Every row gives one point. Examples show where two turns around zero, p and q, send a point. Write where each new point lands after one turn and then the other. Backwards means that the second turn is done in reverse. Each puzzle has new turns, and all numbers are rounded.

Turn p:
[-5,17] -> [15,9]
[-28,-36] -> [-41,19]
[3,14] -> [14,0]
[-25,33] -> [27,32]
[55,-28] -> [-15,-60]
Turn q:
[6,-21] -> [19,-10]
[-46,24] -> [-49,-17]
[40,-3] -> [30,27]
Where do these land?
p, then q: [-21,-9] -> [-23,3]
q, then p: [39,-31] -> [18,-46]
p, then q: [-17,40] -> [6,43]

Turn p:
[5,-35,-54] -> [-53,-31,-18]
[12,25,5] -> [3,28,3]
[-16,39,24] -> [25,27,32]
[10,9,50] -> [48,17,-8]
[-11,-37,-25] -> [-23,-39,-8]
Turn q:
[-25,-28,17] -> [-37,-15,-11]
[-35,11,30] -> [-29,22,-31]
[26,-13,-24] -> [20,-21,24]
[-38,22,35] -> [-28,33,-36]
[15,20,-38] -> [45,-5,1]
[58,-11,-20] -> [29,-12,54]
Where do these land?
p, then q: [-11,-14,4] -> [-9,-12,11]
p, then q: [-24,-12,-50] -> [-44,-17,-31]
p, then q: [51,-16,13] -> [51,-20,-7]
p, then q backwards: [-15,42,33] -> [46,31,-1]

Turn p:
[7,-33,16,18,3,45] -> [-26,-10,40,2,8,36]
[-7,-7,-5,72,-60,39] -> [-60,-30,-29,-10,-21,68]
[-3,18,-46,-15,51,5] -> [17,-28,2,-18,47,-41]
[-6,47,5,-23,4,4] -> [2,34,-22,-17,24,-17]
[-37,-25,22,-7,-34,-53] -> [22,13,-6,-7,-76,-5]
[40,-13,4,-50,0,-2] -> [46,22,16,30,21,10]
[11,26,8,-18,26,-50] -> [18,20,-14,23,-2,-54]
[-5,-14,-5,23,10,13] -> [-19,-22,13,-3,0,4]
Turn q:
[6,29,-41,30,18,7] -> [-10,-3,-12,52,29,-4]
[-73,-18,-17,-24,-50,14] -> [-14,45,60,7,-47,35]
[-5,12,91,-26,43,-4] -> [-15,-55,23,-81,25,-10]
[-5,4,-24,-19,-44,-1] -> [-11,48,-4,5,-19,9]
[25,-26,30,36,-34,-5] -> [58,19,1,-18,3,-25]
[28,-2,14,30,25,-45] -> [14,-29,-20,1,5,-55]
[6,12,9,-15,-12,19] -> [-5,14,-3,-17,13,17]
[-4,-18,-44,14,11,-3] -> [6,-7,-10,45,-19,5]
[22,7,-20,-26,42,18] -> [-22,-31,-36,7,9,29]
Where do these land?
q, then p: [17,29,-11,-27,-29,14] -> [-3,4,-18,-37,31,-18]
q, then p: [-9,-5,4,40,63,-18] -> [-2,-35,40,35,-45,-1]
q, then p: [25,-13,34,-13,-32,27] -> [28,25,-2,5,49,2]
q, then p: [-37,-1,-15,-46,-38,13] -> [-21,43,-21,-44,8,25]
p, then q: [-40,2,7,44,-8,-27] -> [-8,43,23,3,-44,-1]
p, then q: [-6,32,-3,-52,9,8] -> [-38,-18,-40,-6,20,-10]
q, then p: [-6,-27,-11,-43,44,-2] -> [17,-22,16,-28,-19,50]
q, then p: [32,12,-16,85,14,13] -> [-31,-46,9,63,14,-40]
q, then p: [23,-29,12,12,-22,-29] -> [29,4,-34,31,-1,1]

Turn p:
[-41,-17,18,6,11,-12,-39,-7,-10] -> [-24,10,-22,16,1,-47,4,-19,-15]
[-39,-32,14,61,25,43,-5,19,-19] -> [-30,37,8,43,64,-22,-1,-20,22]
[-37,-69,10,-18,23,12,75,14,65] -> [67,-30,35,-5,62,-35,69,-18,22]
[27,28,-28,-6,-12,-30,-4,27,-5] -> [8,7,-3,-34,-10,19,-30,31,-24]
[-44,35,-47,-21,-29,-6,20,-33,24] -> [26,25,34,-34,-57,-30,8,5,30]
[57,0,-20,1,5,-22,-28,-26,-8] -> [-22,-46,-17,-15,-18,17,-43,11,2]
[6,-20,5,-44,-1,36,17,20,36] -> [6,-21,20,-12,14,14,63,15,1]
[20,-2,43,36,-34,5,-31,4,-45] -> [-27,10,-18,68,-4,19,-29,11,-25]
[28,22,-14,-29,13,-14,20,-8,-30] -> [17,-2,-35,-27,-18,34,-9,6,14]
[25,56,19,16,-1,-12,-25,-10,-7] -> [-21,10,0,-1,-33,33,-34,-23,-28]
Turn q:
[-50,-17,-27,-9,7,-25,53,0,-8] -> [-54,-37,-34,-18,3,-22,12,-1,28]
[-18,-8,-9,-39,-46,-15,-26,26,16] -> [-20,5,41,-14,-8,6,19,54,16]
[43,-41,-44,-13,-41,15,-15,-24,-12] -> [16,9,-12,-48,-16,69,-9,24,4]
[-1,37,-8,32,-7,20,-16,14,-53] -> [18,5,-17,60,-30,22,6,-8,19]
[5,23,25,-38,40,-34,17,-16,-1] -> [-39,-11,10,13,17,-24,-45,-9,-32]
[-5,15,-31,-1,35,-17,-27,-32,11] -> [-28,12,23,-2,13,23,-14,-47,9]
[16,37,46,16,44,47,15,-8,16] -> [44,0,-10,41,50,-25,-13,-29,-31]
[-8,-49,48,-26,-37,4,-21,11,8] -> [14,-16,29,-28,-16,-7,34,46,-42]
[-4,44,18,46,-44,-38,-9,-2,25] -> [-13,79,-4,18,-15,-29,25,5,1]
[23,-41,-17,33,49,42,28,31,-2] -> [63,-44,-26,-23,2,-14,-16,-35,27]
Where do these land?
q, then p: [0,6,-25,9,-19,-15,55,0,8] -> [1,10,16,-56,-4,-28,1,14,-2]
q, then p: [-34,-32,-24,-20,5,-19,-14,-5,-9] -> [18,-2,4,22,0,-26,48,0,8]
q, then p: [-6,77,21,-4,18,27,-40,52,-4] -> [-9,-9,32,40,35,17,-60,-49,-39]
p, then q: [5,-18,12,-21,-3,28,-15,-28,-67] -> [1,20,-17,-20,18,0,34,-11,68]
q, then p: [24,-19,28,-16,44,16,-13,21,-46] -> [-28,-38,-20,53,10,-7,-21,31,-1]
p, then q backwards: [-39,-6,-11,41,12,-40,15,-41,34] -> [19,-1,13,25,65,-18,-2,42,26]
p, then q backwards: [-5,-15,-69,50,-8,-34,4,-31,44] -> [29,-15,-5,-35,49,-30,2,69,36]
p, then q: [18,7,18,-12,-37,-5,14,25,6] -> [39,-10,-21,19,-20,0,-8,15,1]
p, then q backwards: [-1,-10,3,-49,40,40,-15,-22,-16] -> [-55,-19,-38,25,-16,-3,23,-18,-9]
p, then q: [-3,-36,8,48,-39,6,30,5,47] -> [38,10,4,-2,-33,-47,-9,-29,-50]
p, then q: [40,47,39,-27,-12,-4,-22,24,3] -> [18,-36,-35,35,-8,43,24,26,3]

Turn p:
[10,16,-7,-28,6,-20,-53,28,29,-6,24,1] -> [13,32,-5,-14,-42,24,-26,26,5,21,29,-12]
[48,9,-12,0,22,-59,-31,-7,12,-43,9,-1] -> [7,57,-17,15,-47,6,-33,-43,-3,24,4,-1]
[-5,-2,-12,8,-50,11,11,3,-37,54,-39,-21] -> [30,-56,33,-20,0,-2,25,-14,-3,-51,-11,-12]
[-3,-6,15,-6,-46,78,39,-8,1,-25,-16,17] -> [11,-40,-27,-24,52,-5,52,3,5,8,10,51]
[-58,36,27,-3,2,31,4,-32,19,-37,1,-26] -> [-15,12,33,-7,64,29,-17,15,-3,17,6,50]
[-4,-8,-7,-59,37,-28,-23,1,8,12,-18,38] -> [21,24,-24,21,0,-20,-34,22,-26,-9,46,-37]
[31,-13,-15,48,16,-28,7,41,23,-1,33,-60] -> [-32,29,27,18,-72,5,17,0,41,-3,-38,14]
[-32,-5,31,-5,-37,12,42,23,-45,-22,-3,27] -> [-40,-46,-1,-36,35,-28,17,-24,4,1,35,6]
[36,-13,23,-8,42,-10,-52,-15,-11,12,-4,-11] -> [11,43,0,2,-28,3,0,6,-60,6,-17,-24]
[6,-37,0,43,7,-66,-27,-11,64,4,23,-21] -> [-2,14,36,73,-58,19,-11,-5,13,49,-15,-11]
[-6,2,-28,25,-8,21,38,23,-22,39,-69,1] -> [9,-60,-5,7,-1,-23,3,0,-3,-75,-18,19]
[2,7,16,-7,51,0,-44,0,5,19,4,41] -> [-3,13,-28,2,-8,-2,-37,38,-44,17,-6,-30]
[-17,30,33,-30,-19,40,66,-33,1,3,17,4] -> [12,-4,13,-29,80,-41,16,11,26,16,-4,21]
[6,-38,-36,-3,24,-18,-18,-4,1,-32,45,-27] -> [-27,54,-9,28,-18,37,21,-12,21,4,5,-23]
[-13,21,-28,26,-46,35,41,-8,-47,25,-7,39] -> [5,-72,-26,-34,42,-4,6,-23,27,-27,-26,-11]
Turn q:
[-69,1,40,-1,2,-73,29,15,23,12,-19,-31] -> [4,23,-7,51,33,45,-42,-61,-23,28,9,-40]
[-25,-29,-45,33,18,19,24,9,-52,19,12,35] -> [-66,-17,7,-20,-45,6,40,-18,22,4,19,-21]
[29,-17,33,-57,-12,54,-6,1,-24,15,15,17] -> [30,-11,-11,-70,30,-15,44,10,-10,-21,-5,-5]
[47,-19,57,10,28,-58,-12,-30,-10,55,-18,-3] -> [26,9,18,-2,-4,-11,3,-82,-57,1,-21,53]
[-9,-37,-30,-13,33,38,-31,6,-64,-15,-7,-8] -> [-56,-55,-10,-6,10,-11,53,21,-18,-20,1,-2]
[44,67,-44,43,-33,-39,37,-19,8,-26,16,11] -> [-9,55,22,2,-61,5,-66,33,17,-17,30,38]
[14,10,3,16,33,-4,19,3,10,-7,-22,25] -> [-10,-4,-28,-3,-19,-17,-24,-24,16,-1,-9,15]
[-56,50,8,-19,12,-2,-22,33,23,-8,3,-71] -> [4,-11,-6,51,68,67,-24,21,18,-6,-13,-6]
[-21,-42,-3,2,1,18,-19,-28,-22,-46,9,4] -> [-19,-13,-5,19,-10,-32,29,24,-25,-21,-11,-41]
[55,-16,-21,-25,2,18,17,5,-14,-19,7,-26] -> [-6,15,-23,-14,15,-26,26,30,-7,-17,33,38]
[8,-1,-9,-23,-74,35,-28,-27,22,-29,-35,-7] -> [54,-16,-7,-7,-11,-11,-5,79,-30,24,4,-17]
[6,-29,11,31,-11,-16,-14,31,23,7,8,29] -> [-9,19,23,-3,-1,-30,0,-16,12,45,-24,-6]
[37,38,1,33,29,19,33,-9,20,8,16,-41] -> [10,37,-27,19,-16,25,6,1,34,-27,-8,57]
[-53,1,-10,-22,12,-21,-35,2,51,41,9,24] -> [33,-42,45,24,20,4,-14,-35,38,20,0,-31]
[-9,22,8,-8,-40,12,8,11,6,-7,7,40] -> [13,11,9,-41,-7,2,-25,19,15,9,-4,-32]
Where do these land?
p, then q: [59,35,-5,52,-23,50,33,-12,39,-8,-1,-42] -> [36,-26,-39,-51,-43,-43,-48,-22,8,45,17,4]
p, then q: [-2,46,-3,32,-8,60,-7,9,-27,34,16,-44] -> [13,-37,-72,-33,40,-22,-18,7,-9,17,7,-20]
p, then q backwards: [-14,-14,-4,22,-24,-43,6,-33,-1,-24,17,-10] -> [-35,-10,0,19,18,-37,0,18,17,37,8,1]
q, then p: [33,-6,1,30,-4,-12,-36,53,48,7,-1,25] -> [35,-25,18,25,-24,-34,-48,30,-32,10,0,-20]
q, then p: [9,-16,13,-75,1,-34,-24,69,-2,15,-10,-36] -> [-40,53,-26,21,16,-27,-19,44,-36,-13,-32,-55]
p, then q: [71,-17,19,-43,13,-9,-32,13,-3,5,1,-14] -> [3,36,18,-39,-1,36,-31,27,-21,-17,41,27]
p, then q: [-14,40,27,-9,-21,-6,-8,-14,8,-12,-37,-6] -> [4,-14,22,-33,7,-33,8,-19,-15,-26,-26,4]
p, then q: [-9,2,-27,-21,8,-8,24,-24,4,11,26,56] -> [-6,-12,14,57,9,-3,10,-4,23,5,11,44]
q, then p backwards: [2,-20,-11,-39,58,4,-11,-37,8,16,-8,-19] -> [-1,-32,-22,0,-33,9,36,-7,-7,-1,-58,13]
q, then p: [-34,27,5,7,-14,-50,21,44,-54,-5,-35,4] -> [-10,-1,19,-26,44,61,4,39,-34,-22,3,-34]
p, then q: [-42,14,0,48,16,34,13,-2,9,-45,30,57] -> [-17,-75,13,25,-9,4,30,-26,47,29,6,-25]
p, then q: [-9,-23,-41,-18,-25,1,8,-42,-32,-24,-18,-2] -> [2,8,-28,27,-35,-18,22,7,14,-55,1,12]
q, then p: [-49,-68,28,15,25,13,14,-24,2,29,20,31] -> [27,13,56,35,38,-17,27,-43,23,-14,-31,24]
